Every row gives one point. Before rounding, the points of a table are all equally far from one centre. They may lie mostly on one side of it. Where is the centre, to within rounding?

Points (10 x 3)
array([[-0.218, -0.048, -0.156],
       [-0.143,  0.071, -0.039],
       [-0.181, -0.045, -0.176],
       [-0.156, -0.127, -0.182],
       [-0.111, -0.090, -0.191],
       [-0.235, -0.085, -0.146],
       [-0.252, -0.007,  0.007],
       [-0.222, -0.009, -0.133],
       [-0.058, -0.033, -0.168],
       [-0.001, -0.105, -0.127]])
Centre: [-0.125, -0.082, -0.037]

Points (15 x 12)
array([[-0.097, -0.263,  0.088,  0.136,  0.133,  0.059,  0.150, -0.091,
        -0.191,  0.005,  0.169, -0.035],
       [ 0.074, -0.132,  0.086,  0.218,  0.265,  0.068,  0.108, -0.013,
        -0.212,  0.074,  0.157, -0.107],
       [ 0.019, -0.269,  0.133,  0.054, -0.006, -0.085,  0.153,  0.109,
        -0.211,  0.103,  0.198, -0.069],
       [-0.041, -0.208,  0.031,  0.002,  0.037, -0.088,  0.285,  0.043,
        -0.285,  0.012,  0.183,  0.000],
       [-0.137, -0.258,  0.184,  0.026,  0.272, -0.051,  0.047,  0.026,
        -0.246, -0.061, -0.071,  0.068],
       [-0.133, -0.191,  0.166,  0.033,  0.128, -0.099,  0.173,  0.128,
        -0.339,  0.013,  0.161,  0.039],
       [ 0.098, -0.251, -0.020,  0.134,  0.044,  0.078,  0.110,  0.053,
        -0.237,  0.202,  0.080, -0.108],
       [ 0.011, -0.099, -0.070,  0.036,  0.018, -0.105, -0.102,  0.040,
        -0.237,  0.093,  0.049, -0.167],
       [-0.052, -0.224, -0.005,  0.025,  0.245, -0.190,  0.126, -0.027,
        -0.133, -0.055,  0.111,  0.051],
       [-0.169, -0.224,  0.139,  0.003,  0.210,  0.043, -0.020,  0.104,
        -0.244,  0.143,  0.108, -0.076],
       [ 0.028, -0.163,  0.007,  0.064,  0.097, -0.140,  0.165, -0.078,
        -0.133,  0.146,  0.190, -0.102],
       [-0.054, -0.298,  0.163,  0.177,  0.041, -0.026,  0.210,  0.063,
         0.008, -0.010, -0.032,  0.017],
       [-0.131, -0.266,  0.122,  0.027,  0.217, -0.069,  0.051, -0.054,
        -0.084,  0.015,  0.150,  0.035],
       [-0.054, -0.226, -0.080,  0.135,  0.018,  0.057,  0.133,  0.062,
        -0.097,  0.043,  0.165, -0.135],
       [ 0.019, -0.263,  0.164,  0.142,  0.230, -0.033,  0.134,  0.060,
        -0.349,  0.013,  0.089,  0.015]])
Centre: [-0.001, -0.063,  0.075,  0.031,  0.103,  0.006,  0.104,  0.070, -0.151,
  0.036, -0.017,  0.006]

Points (29 x 24)
array([[-0.081, -0.139,  0.090, -0.058, -0.066, -0.197, -0.079,  0.163,
         0.035, -0.010, -0.113, -0.126,  0.143,  0.025,  0.153, -0.090,
        -0.210, -0.071,  0.104, -0.194,  0.171, -0.192,  0.048,  0.128],
       [-0.104, -0.094,  0.002,  0.018, -0.084, -0.212,  0.182,  0.108,
         0.082, -0.178,  0.036, -0.122,  0.333,  0.022,  0.205,  0.095,
        -0.177, -0.112,  0.067,  0.016,  0.204, -0.094,  0.186, -0.044],
       [-0.163,  0.028, -0.193,  0.190, -0.093, -0.241,  0.143,  0.092,
         0.034, -0.180, -0.123, -0.057,  0.270,  0.130, -0.032, -0.057,
        -0.181, -0.005,  0.067,  0.163, -0.024,  0.038,  0.025, -0.230],
       [ 0.043, -0.162, -0.158,  0.135,  0.053, -0.129,  0.077, -0.082,
         0.038, -0.062, -0.069, -0.010,  0.393,  0.183,  0.190, -0.023,
        -0.237, -0.060,  0.036,  0.023,  0.168, -0.085,  0.016, -0.098],
       [-0.183, -0.094, -0.061,  0.005,  0.058, -0.223,  0.174, -0.028,
         0.073, -0.351,  0.023,  0.022,  0.283,  0.022,  0.159,  0.091,
        -0.111, -0.046,  0.022, -0.010,  0.128, -0.194, -0.085, -0.058],
       [-0.071, -0.026, -0.023, -0.085, -0.066, -0.162,  0.188,  0.063,
         0.076, -0.082,  0.062, -0.158,  0.300,  0.028,  0.168,  0.019,
        -0.339, -0.070, -0.085, -0.107,  0.014, -0.198,  0.076, -0.028],
       [-0.173, -0.250, -0.032, -0.018, -0.051, -0.237,  0.186, -0.015,
         0.244, -0.161, -0.159,  0.078,  0.129,  0.095,  0.007,  0.010,
        -0.191,  0.023, -0.107, -0.095,  0.161, -0.211, -0.079,  0.010],
       [-0.112, -0.117, -0.120,  0.162, -0.188, -0.341, -0.044, -0.082,
         0.187, -0.185, -0.124, -0.103,  0.198,  0.146,  0.067,  0.089,
        -0.242, -0.115,  0.103, -0.041,  0.125,  0.047,  0.118, -0.049],
       [-0.088, -0.120, -0.236, -0.027,  0.029, -0.161,  0.219,  0.088,
         0.031, -0.086, -0.165, -0.013,  0.371,  0.019,  0.104, -0.017,
        -0.254, -0.052,  0.086, -0.018,  0.203, -0.221,  0.086, -0.061],
       [-0.239, -0.035, -0.045,  0.062, -0.121, -0.149, -0.099,  0.041,
        -0.021,  0.015, -0.004, -0.188,  0.302,  0.068,  0.093,  0.002,
        -0.356, -0.137, -0.058, -0.091,  0.024, -0.263, -0.009,  0.113],
       [-0.190,  0.019, -0.214,  0.099,  0.108, -0.095,  0.133,  0.237,
         0.160, -0.175, -0.212, -0.202,  0.211, -0.036, -0.025,  0.154,
        -0.113, -0.062,  0.112,  0.048,  0.004, -0.095,  0.099, -0.069],
       [-0.073, -0.038, -0.099,  0.094, -0.121, -0.261,  0.113, -0.097,
         0.209, -0.093, -0.141, -0.220,  0.323, -0.010,  0.008,  0.023,
        -0.248, -0.230, -0.028,  0.064,  0.189, -0.011,  0.110, -0.050],
       [-0.196, -0.067, -0.057,  0.058, -0.063, -0.125,  0.049, -0.034,
         0.107, -0.080, -0.059, -0.051, -0.035,  0.000,  0.103, -0.057,
        -0.196, -0.164, -0.086, -0.241,  0.128, -0.170,  0.103, -0.164],
       [-0.046, -0.117, -0.152, -0.001, -0.122, -0.337,  0.030, -0.016,
         0.184, -0.012, -0.175, -0.116,  0.260,  0.125,  0.089,  0.088,
        -0.253, -0.091,  0.072, -0.070,  0.182, -0.045,  0.044, -0.204],
       [-0.098, -0.001, -0.188,  0.086,  0.036, -0.280, -0.090,  0.012,
         0.198, -0.168, -0.035, -0.127,  0.171,  0.034,  0.099, -0.015,
        -0.151,  0.066, -0.049, -0.063,  0.104, -0.231, -0.150, -0.184],
       [-0.014, -0.151, -0.055, -0.038,  0.018, -0.242, -0.067,  0.089,
         0.094, -0.085,  0.156, -0.095,  0.272,  0.013, -0.010,  0.011,
        -0.253, -0.108,  0.062, -0.114,  0.158, -0.098,  0.061, -0.252],
       [-0.057, -0.092, -0.015,  0.183, -0.030, -0.137,  0.060,  0.038,
         0.134, -0.180, -0.069, -0.024,  0.266, -0.054,  0.080,  0.254,
        -0.222, -0.274, -0.009, -0.022,  0.235, -0.186,  0.046,  0.080],
       [-0.236, -0.115, -0.240, -0.048, -0.078, -0.139,  0.145, -0.165,
         0.066, -0.108,  0.005, -0.172,  0.327, -0.101, -0.037, -0.002,
        -0.060,  0.081, -0.008,  0.183,  0.067, -0.107,  0.154, -0.058],
       [-0.176, -0.212, -0.143,  0.125, -0.126, -0.315, -0.033,  0.028,
         0.092, -0.107, -0.143, -0.096,  0.146,  0.089,  0.098,  0.120,
        -0.295, -0.097, -0.059, -0.018, -0.127, -0.013, -0.066,  0.138],
       [-0.069,  0.035, -0.161, -0.103,  0.039, -0.226, -0.034,  0.172,
         0.097, -0.097,  0.039, -0.207,  0.308,  0.122,  0.086, -0.033,
        -0.243, -0.094, -0.127, -0.100, -0.115, -0.092, -0.070, -0.022],
       [-0.128, -0.210, -0.149,  0.059, -0.098, -0.198, -0.038,  0.069,
         0.212, -0.090,  0.025, -0.164,  0.195, -0.036,  0.117,  0.181,
        -0.196,  0.028, -0.057,  0.038,  0.079, -0.185,  0.132, -0.203],
       [-0.070, -0.015, -0.115,  0.163,  0.027, -0.184,  0.175,  0.182,
         0.169, -0.163, -0.129, -0.135,  0.198,  0.201,  0.114, -0.026,
        -0.248, -0.099,  0.075, -0.009,  0.118, -0.188,  0.078, -0.060],
       [ 0.035,  0.026, -0.007,  0.075, -0.206, -0.282,  0.154, -0.022,
         0.045, -0.163, -0.065, -0.029,  0.041,  0.120,  0.015,  0.059,
        -0.206, -0.105,  0.100, -0.091,  0.197,  0.001, -0.061, -0.132],
       [-0.193, -0.161, -0.100, -0.119, -0.014, -0.207,  0.007,  0.107,
        -0.023, -0.096, -0.033, -0.170,  0.110,  0.140, -0.002,  0.046,
        -0.294, -0.037,  0.000,  0.119,  0.238, -0.245,  0.009, -0.017],
       [ 0.096, -0.158, -0.006,  0.193, -0.025, -0.255,  0.120,  0.054,
         0.120, -0.188, -0.177, -0.027,  0.166, -0.053,  0.062,  0.116,
        -0.110, -0.218,  0.092, -0.078,  0.094, -0.155,  0.148, -0.099],
       [-0.167, -0.198, -0.087,  0.189,  0.133, -0.208,  0.058,  0.097,
         0.117,  0.068, -0.097, -0.070,  0.268, -0.035,  0.124, -0.032,
        -0.246,  0.057, -0.052, -0.123,  0.192, -0.046,  0.050,  0.091],
       [-0.245, -0.253, -0.250,  0.022, -0.017, -0.263, -0.001,  0.052,
         0.123, -0.004, -0.026, -0.102,  0.142,  0.101,  0.082, -0.082,
        -0.203, -0.020, -0.123, -0.085,  0.048,  0.023,  0.077, -0.140],
       [ 0.151, -0.004,  0.026, -0.167,  0.084, -0.118, -0.143,  0.056,
         0.217, -0.123, -0.173, -0.160,  0.291,  0.129, -0.062, -0.088,
        -0.143, -0.112,  0.013, -0.116,  0.034, -0.162,  0.004,  0.044],
       [-0.201, -0.061, -0.053,  0.002, -0.089, -0.168, -0.039, -0.187,
         0.198,  0.021,  0.021, -0.170,  0.230, -0.062,  0.203, -0.052,
        -0.174, -0.108, -0.001, -0.096,  0.129, -0.046,  0.203, -0.048]])
Centre: [-0.098, -0.024, -0.061,  0.020, -0.047, -0.116, -0.015,  0.020,  0.066,
 -0.052, -0.075,  0.015,  0.211,  0.032, -0.051,  0.037, -0.075, -0.042,
 -0.001, -0.001,  0.032, -0.075,  0.043,  0.021]

Points (29 x 24)
array([[ 0.006,  0.109, -0.072,  0.166,  0.060, -0.092, -0.004, -0.151,
        -0.046, -0.103, -0.126,  0.163,  0.198, -0.025, -0.223, -0.105,
        -0.386,  0.074, -0.033,  0.143, -0.085, -0.132,  0.068, -0.107],
       [-0.008,  0.101,  0.025, -0.037,  0.079, -0.039, -0.033, -0.213,
        -0.091, -0.172, -0.111,  0.238,  0.146,  0.004, -0.144, -0.060,
        -0.410,  0.087, -0.014,  0.050,  0.020, -0.206, -0.079,  0.070],
       [-0.088,  0.225,  0.003, -0.032, -0.117,  0.053,  0.002, -0.063,
        -0.149, -0.189,  0.141,  0.167,  0.079,  0.044, -0.158, -0.045,
        -0.307,  0.015, -0.234,  0.032, -0.121, -0.124, -0.013,  0.024],
       [-0.070,  0.112, -0.105, -0.016,  0.076, -0.043, -0.149, -0.173,
        -0.256, -0.213,  0.044,  0.138,  0.168, -0.044, -0.258, -0.010,
        -0.366, -0.052,  0.069,  0.173, -0.091, -0.124, -0.027, -0.072],
       [ 0.006, -0.035, -0.022,  0.088, -0.053, -0.057,  0.001, -0.107,
        -0.212, -0.096, -0.104,  0.128,  0.189,  0.107, -0.210,  0.057,
        -0.431,  0.011, -0.144,  0.027,  0.013, -0.233, -0.078, -0.140],
       [ 0.098,  0.107, -0.120,  0.078,  0.144, -0.002, -0.017, -0.025,
        -0.065, -0.001,  0.027,  0.191,  0.274,  0.052, -0.124, -0.025,
        -0.330,  0.008, -0.164,  0.147, -0.172,  0.038, -0.101,  0.032],
       [-0.013, -0.045, -0.121,  0.022, -0.061,  0.088, -0.178, -0.157,
        -0.210, -0.029, -0.035,  0.146,  0.168,  0.005, -0.218, -0.100,
        -0.423, -0.030, -0.177,  0.091, -0.106, -0.065, -0.062, -0.031],
       [-0.021,  0.011, -0.158,  0.010,  0.053, -0.002, -0.105, -0.195,
        -0.175, -0.137, -0.032,  0.139,  0.284, -0.050, -0.250,  0.039,
        -0.209,  0.097, -0.038,  0.084, -0.119, -0.180, -0.066, -0.080],
       [-0.136, -0.046,  0.011,  0.144,  0.013,  0.033,  0.001, -0.043,
         0.018, -0.020,  0.066,  0.302,  0.230,  0.112, -0.235, -0.058,
        -0.337,  0.004, -0.121,  0.188, -0.149, -0.115, -0.064, -0.047],
       [ 0.063,  0.020, -0.023,  0.066,  0.016, -0.084,  0.013, -0.185,
        -0.174, -0.158,  0.048,  0.213,  0.288,  0.133, -0.198, -0.055,
        -0.423, -0.017, -0.117,  0.024, -0.045, -0.043, -0.035,  0.088],
       [-0.002,  0.029, -0.019, -0.019, -0.036, -0.051,  0.047, -0.132,
        -0.089, -0.214,  0.053,  0.265,  0.167,  0.065, -0.137, -0.083,
        -0.406, -0.089, -0.263,  0.023, -0.045, -0.128,  0.024,  0.049],
       [-0.070, -0.040, -0.027,  0.223,  0.051, -0.148, -0.038, -0.124,
        -0.153, -0.057, -0.043,  0.221,  0.236,  0.147, -0.178, -0.083,
        -0.295,  0.048, -0.022,  0.150, -0.203, -0.065, -0.115, -0.014],
       [ 0.015,  0.026, -0.092,  0.109, -0.095, -0.057, -0.061, -0.177,
         0.002, -0.094, -0.071,  0.204,  0.185,  0.007, -0.158, -0.113,
        -0.471,  0.003, -0.082,  0.092, -0.046, -0.075, -0.032,  0.027],
       [-0.031,  0.129, -0.037,  0.061,  0.020,  0.060, -0.040, -0.237,
        -0.212, -0.164,  0.057,  0.308,  0.217,  0.085, -0.073, -0.148,
        -0.201,  0.110,  0.075, -0.078, -0.023, -0.085, -0.052,  0.047],
       [-0.082,  0.095, -0.070,  0.120, -0.118,  0.087, -0.078, -0.257,
         0.058, -0.168,  0.126,  0.145,  0.118,  0.010, -0.066, -0.114,
        -0.306, -0.035, -0.083, -0.048, -0.064, -0.092, -0.005,  0.013],
       [-0.006,  0.130,  0.178,  0.004, -0.003,  0.022, -0.090, -0.187,
        -0.056, -0.123, -0.056,  0.219,  0.151,  0.143, -0.096, -0.067,
        -0.364,  0.002, -0.093,  0.139, -0.118, -0.145,  0.000, -0.027],
       [ 0.010,  0.053, -0.018,  0.064,  0.004, -0.045, -0.179, -0.066,
        -0.202, -0.106, -0.087,  0.191,  0.332,  0.024, -0.188, -0.032,
        -0.327,  0.027, -0.200,  0.032, -0.128, -0.163,  0.070, -0.013],
       [ 0.018,  0.072, -0.089, -0.129, -0.021,  0.018, -0.061, -0.225,
        -0.159, -0.056, -0.098,  0.162,  0.139, -0.092, -0.179, -0.026,
        -0.278,  0.079, -0.074,  0.020, -0.045, -0.148, -0.050, -0.018],
       [-0.031,  0.153, -0.020,  0.121, -0.012,  0.059, -0.210, -0.173,
        -0.052, -0.105, -0.097,  0.185,  0.317,  0.102, -0.139, -0.003,
        -0.222,  0.181, -0.099,  0.084,  0.080, -0.073, -0.110,  0.000],
       [-0.019,  0.065, -0.241,  0.165, -0.007, -0.034, -0.086, -0.100,
        -0.017, -0.153,  0.025,  0.209,  0.141,  0.132, -0.261, -0.029,
        -0.270,  0.043, -0.119,  0.018, -0.071, -0.149, -0.254,  0.017],
       [ 0.018,  0.006,  0.011,  0.110,  0.046,  0.051, -0.132, -0.221,
        -0.134, -0.097, -0.090,  0.245,  0.275, -0.004, -0.213, -0.119,
        -0.178,  0.089, -0.067,  0.007, -0.023, -0.266,  0.033,  0.006],
       [-0.033,  0.071,  0.048,  0.141,  0.042, -0.131,  0.040, -0.083,
        -0.180, -0.111, -0.063,  0.080,  0.228,  0.066, -0.295, -0.105,
        -0.278,  0.086, -0.191, -0.051, -0.102, -0.156, -0.138,  0.048],
       [ 0.105,  0.113, -0.067, -0.095,  0.039, -0.070,  0.082,  0.078,
        -0.292, -0.238, -0.056,  0.253,  0.166,  0.030, -0.273, -0.112,
        -0.293,  0.007, -0.126,  0.075, -0.113, -0.058, -0.103,  0.007],
       [ 0.034, -0.011, -0.062, -0.022,  0.097, -0.056,  0.053, -0.140,
         0.018, -0.183, -0.153,  0.120,  0.264,  0.010, -0.075, -0.144,
        -0.400,  0.067, -0.066,  0.067, -0.023, -0.183, -0.027, -0.017],
       [ 0.022,  0.061, -0.100,  0.069, -0.123, -0.093, -0.027, -0.234,
        -0.112, -0.150, -0.002,  0.303,  0.079,  0.049, -0.139, -0.138,
        -0.292,  0.097, -0.018,  0.042, -0.064, -0.065, -0.061, -0.074],
       [-0.097,  0.117,  0.016,  0.105, -0.034,  0.001, -0.003, -0.165,
        -0.090, -0.116, -0.099,  0.268,  0.161,  0.126, -0.100, -0.084,
        -0.307,  0.073,  0.103,  0.087, -0.069, -0.270, -0.013, -0.058],
       [-0.062, -0.062,  0.002, -0.035,  0.011,  0.032,  0.039, -0.080,
        -0.097, -0.112, -0.104,  0.171,  0.235,  0.105, -0.290, -0.110,
        -0.422,  0.021, -0.057, -0.021, -0.139, -0.116, -0.138, -0.122],
       [ 0.044,  0.018, -0.087, -0.082,  0.047,  0.011, -0.017, -0.059,
        -0.241, -0.236, -0.156,  0.142,  0.156, -0.126, -0.210, -0.102,
        -0.330,  0.043, -0.053,  0.107,  0.034, -0.290, -0.102, -0.043],
       [ 0.053,  0.108,  0.046,  0.048,  0.020,  0.074, -0.015, -0.247,
        -0.134, -0.223,  0.013,  0.068,  0.142,  0.075, -0.086, -0.057,
        -0.344,  0.183,  0.027,  0.092,  0.040, -0.227,  0.000,  0.040]])
Centre: [-0.054, -0.026, -0.016,  0.100,  0.074,  0.060, -0.057,  0.065, -0.116,
 -0.188, -0.033,  0.103,  0.062,  0.059, -0.129, -0.039, -0.173, -0.039,
 -0.024,  0.044,  0.052, -0.008, -0.008, -0.002]
